Each row is a point. Each copy is the shape, with its points in the same order, turned, moved and blurred by noise. Is it also mirrored, or only turned?
In the rows, 128 means zero.

Shape, 5 rows:
[[156 107]
 [137  50]
 [151 130]
 [134 187]
 [ 82 184]]
Copy 1, 5 rows:
[[155 133]
 [181  83]
 [137 150]
 [ 89 172]
 [ 48 136]]
Copy 1 is: only turned
Copy 2, 5 rows:
[[141 162]
 [190 136]
 [111 161]
 [ 53 148]
 [ 49 101]]
Copy 2 is: only turned

Shape, 8 rows:
[[128 129  65]
 [144  74 150]
 [205 137  57]
 [178 164 115]
 [166 144 154]
 [108  45 139]
 [143 193 135]
 [122 115  84]]
Copy 1 (8 x 3):
[[ 73 104  91]
 [157  87 139]
 [124  97  25]
 [121 151  61]
 [151 156 107]
 [124  64 157]
 [ 96 196  90]
 [ 88  93  92]]
Copy 1 is: only turned
Copy 2, 8 rows:
[[155 146  87]
 [147 149 187]
 [177 206  80]
 [111 189 119]
 [106 181 159]
 [168  92 193]
 [ 67 178 114]
 [150 125 116]]
Copy 2 is: only turned
Copy 3, 8 rows:
[[ 57 114  84]
 [159 117 114]
 [ 53  39 109]
 [ 68  85 153]
 [107 109 168]
 [169 145  75]
 [ 58 133 178]
 [ 83 117  86]]
Copy 3 is: mirrored
Copy 4 (8 x 3):
[[ 79 134  77]
 [127 184 149]
 [123 167  21]
 [156 127  70]
 [163 134 111]
 [ 90 186 176]
 [155  79  94]
 [ 87 139 104]]
Copy 4 is: mirrored

Shape (8 x 4):
[[133 122 115 116]
 [ 83 111 150 102]
 [240 107 173  98]
 [ 87 105 104 212]
 [ 82 145  99 200]
 [126 173  75  95]
 [128  98  72 185]
 [135 113 121 100]]
Copy 1, 8 rows:
[[110 128 121 100]
 [106 103 178  99]
 [168 214 114  30]
 [155  90 118 189]
 [118 108 119 201]
 [ 46 141  97 109]
 [142  99  75 153]
 [108 128 128  80]]
Copy 1 is: only turned
Copy 2:
[[107 116 143 108]
 [118 137 209  95]
 [183  32 117  63]
 [ 78 117 181 204]
 [102 148 160 193]
 [109 164 100  91]
 [ 64 100 134 174]
 [108 113 155  82]]
Copy 2 is: only turned
Copy 3 (8 x 4):
[[137 142 137 148]
 [112 128 138  89]
 [ 62 162 206 218]
 [199 205 134  95]
 [187 196  89 100]
 [135 115  74 168]
 [212 187 147 156]
 [124 123 153 151]]
Copy 3 is: mirrored

Shape (9 x 6):
[[144 182 106  69 151 110]
 [154  92 114 119  73 189]
 [ 77  82 135  68 102 108]
 [109  89 129 160  40 190]
 [108 102 156 141 108 156]
 [166 158 156 167 141 132]
 [ 71 121 157 100 103 149]
 [ 83 156 118 152 132  94]
 [ 57  96  58 127 123 168]]
Copy 1 (9 x 6):
[[159 150  93  57  85  95]
 [ 95 176 129 138 116 204]
 [103 155 195 113 129  95]
 [ 53 160 165 183  88 190]
 [ 94 111 160 136 110 157]
 [159  84 100 136  99 170]
 [ 95 113 181 108  87 123]
 [122  99 117 141  69  81]
 [ 23 159 124 128 105 107]]
Copy 1 is: mirrored
Copy 2:
[[185 175  61  97 100 112]
 [ 97  63  75  89 157 109]
 [ 85 142  99  56  54  93]
 [ 57  40 105 122 140  73]
 [ 85  98 141 105 133  94]
 [188 111 163 123 138 104]
 [ 72 136 106 104 105  59]
 [127 126 137 141  64 101]
 [ 50 121  66 160 103 151]]
Copy 2 is: mirrored
Copy 3, 9 rows:
[[139 130 124 103 199 143]
 [136  93  84 138  71 193]
 [133  64 186  89  97 145]
 [ 83  72  86 144  36 163]
 [107 107 136 146  75 148]
 [132 167 106 149 114 111]
 [ 90  89 165 120 108 156]
 [103 106 137 132 135  78]
 [114   7 126 170 128 136]]
Copy 3 is: only turned
Copy 4 (9 x 6):
[[190 141 107  62 129 160]
 [ 95 113 148 110  40 116]
 [177 118 142 104 112  49]
 [ 66 157 170 134  60  85]
 [102 122 167 116 122 102]
 [118 126 171 113 140 186]
 [121 140 146  87 129  70]
 [148 178 134 133 167 127]
 [112 153  67 152  99  71]]
Copy 4 is: only turned

Shape, 13 rows:
[[104 157 112 124 161 122 173 140 155]
 [139  99 163 133 130 158 121  79 111]
 [ 49 173 114 139  42 106 120  80 178]
 [154 158  79 113 102 114 157 127 173]
 [117 114 121 103  72 103 191 151  94]
 [ 94  97 126 146  87 112  94 176 169]
 [119 137 124  87 124 135 147 192 137]
 [147 152 120 178 105 154 116 116 107]
 [ 99 144 138 106 135 117 112 152 132]
 [161  93  60 164 123 123 150  64 101]
 [124 150 155 119 166  92 109  95 115]
 [ 99  66  63  83  89  79 164  90  38]
 [108 104 120 105 124 193 136 172 128]]
Copy 1, 13 rows:
[[ 91 153 130  85 122 103 103 101 155]
 [ 91 125 148 120 175 123 166  85  79]
 [109  90 122 112 130 209  27 119  99]
 [152 162  81 100  94 131 106 111 120]
 [ 58 141 100 136  78 110 129 149 101]
 [120 101 172 172 106 155 107 121 146]
 [113 178 142 155  99  80  85 114 126]
 [112 157 117 127 179 163 155 121 132]
 [102 140 140 154 142  99  85 106 132]
 [134  92  83  70 157 122 185 144 105]
 [ 89 107 121 115 177  86 114  60 129]
 [ 75  59  75 109 115  64 153 188  59]
 [116 177 183 140 123  92 130 146 100]]
Copy 1 is: only turned
Copy 2 (13 x 9):
[[157 190 111 123 105 152 164 135 114]
 [156  78 156 100 145 136 137 102 109]
 [ 77  97  76 163  42 178 143 117  54]
 [133 162  55 149 108 133 118 105 121]
 [176 106  66 154 124 123 169 190 118]
 [ 87 122 144 180  94 140 113 169 144]
 [169 161 113 130  91 141 121 172 154]
 [131 123 129 126 137  99  95 123  69]
 [134 136 130 105  79 133 143 152 136]
 [113 132  84 117 215 118 143 105  78]
 [127 130 137  77  96 103 181 102 122]
 [113  80  35  92 182 129 198 203 115]
 [167 132 134 114 132 175  95 178 131]]
Copy 2 is: only turned
Copy 3, 13 rows:
[[104 141 115 134 142 154 120 153 202]
 [145 183 139 158 111 137 147 131  97]
 [ 90 128 139 104   7  91 139 113 192]
 [142  90  98  96 108 166 128 125 174]
 [ 96 130 102  81  91 153 127 205 120]
 [ 63  85 118 133 112  85 151 129 120]
 [ 74  97 105 144 133 172 115 163 135]
 [172 125 122 172  92 111 143 169 136]
 [ 84 124 132 151 121 131  99 137 140]
 [195 174  67  96 114 113 143 140 119]
 [142 161 165 137 135 123  73 133 140]
 [116 196  49  52  75 119  81 182  73]
 [ 76 130  82 177 125 167 156 147 115]]
Copy 3 is: only turned
Copy 4:
[[136 117 132  65 113 105 164 140 121]
 [150 152 122 143 157 128  94  91  90]
 [ 64 161 154 150  33 137 167  82 136]
 [113  91 131 111  83  66 136 104 153]
 [111 132  83 139  90  40 139 151  78]
 [120  88 104 173  97 163 149 141 125]
 [107  83  97  92 116 107 127 157  96]
 [159 146  98 115  84 139  76  96 133]
 [ 95 129 117 110 124 138 121 156 115]
 [174 166  83 136 135  66 122  68 179]
 [127 178 158 109 147 120  97 150 137]
 [ 83 194  33 158 138  21 135 123 129]
 [119  85  60 101 131 138 131 115  72]]
Copy 4 is: only turned

Shape (17 x 11):
[[108  99 152 146  63  66 184  57  89 186 146]
 [129 127 167  85 161  48  63 132 139 127  66]
 [177 212 150  88 138 173  80 121  68 111 107]
 [ 48 173  94 178 101  70 103  95 183 191 152]
 [109  93 137  67 132  98 125 166  70  94  88]
 [101 209 199 105 149 159 131  66 158  88  85]
 [163 178 106  75 168  66 113 129 160  97 143]
 [143 123 121 140  65 125  83 100 134  70  99]
 [179 125 182 173  95  59 101 113  92 194 110]
 [114 105  93 152 188  36 180 147  52  89  79]
 [ 98  99 160 188 144 132 200  79 144 152 139]
 [ 76 103 163 189  85 168  81 138  44  71 151]
 [ 85 172  98 128 192 173 125 153 106 105 147]
 [141 165  75 182 160 115 150 126 174 105 122]
 [ 55 119  79 164 162  78  76  64 164 161 159]
 [128 140  67  79 129 131 157  94 167  92 153]
 [ 80 128 170 176 107 118  71 118  97 126 187]]
Copy 1:
[[ 72 162  71 168 195  90 156  60  80 177 100]
 [144 175 104 164 121  89 103  59 226  67 124]
 [213  98 183 146  73  91 100  92 138 138 115]
 [ 42 154  84  85 150  53 168 109 187 186 179]
 [118 141 105 150 100 166 105  68 145  60  81]
 [136 160 207 186  87  91 187 102 207 170  97]
 [138 107 100 122  97  42 133 110 202  92  64]
 [177 114  99 129 158 157 178 102 184 141 117]
 [154 185  80 153 204  71  76  78 132 156 138]
 [ 61 127  45 217 111 144  64 144 149  97  81]
 [ 52 180 143 174 190  94 166 153 114 156 104]
 [168 183 105 122 107 201 160 150  82 148 156]
 [ 94 112 158 116  58 112 127 175 140 107 121]
 [ 88  94 112 133 149  86 130 193 196 147 103]
 [ 58 145  69 128 135  54 198 133 171 108 194]
 [ 92  68 129 118 130  86 196 118 160 109  64]
 [150 203  88 101 117 109 171 137 104 148 159]]
Copy 1 is: mirrored
Copy 2, 17 rows:
[[202 130 147 144 125  39  27 124  80 160 142]
 [ 75 103 125 135 119 175  67  62 147 159 162]
 [ 99 147 109  82  16 161  97 141 110  79 120]
 [ 65  97 147 164 176  29  90 127  61 115 175]
 [154 158  74 136 108 166 120  80 140 171 127]
 [ 93 148 208 172  60 187 102 134  64  98 149]
 [ 91 165 126 115 130 153  89 101 161  69 199]
 [156  59 106 160  90 140 115 158 130  96 152]
 [125  85 141  89 110  81   9 134 145 160 106]
 [160 181  68 150 214 175  45  97 111 122  81]
 [183 131 206 128 170  97  95 139  55 136 109]
 [158  92  65 121 107 146 132 218  51 176 115]
 [ 88 177 109  96 136 146 160 133  57  88 117]
 [108 129 153 139 183 123 113 143 114  40 119]
 [ 93  80 126 121 201  84  90  94  40 104 196]
 [161 156 136 143 128 115 151 101 108  46 186]
 [109 101 108  95 126 100  96 193  59 173 163]]
Copy 2 is: mirrored
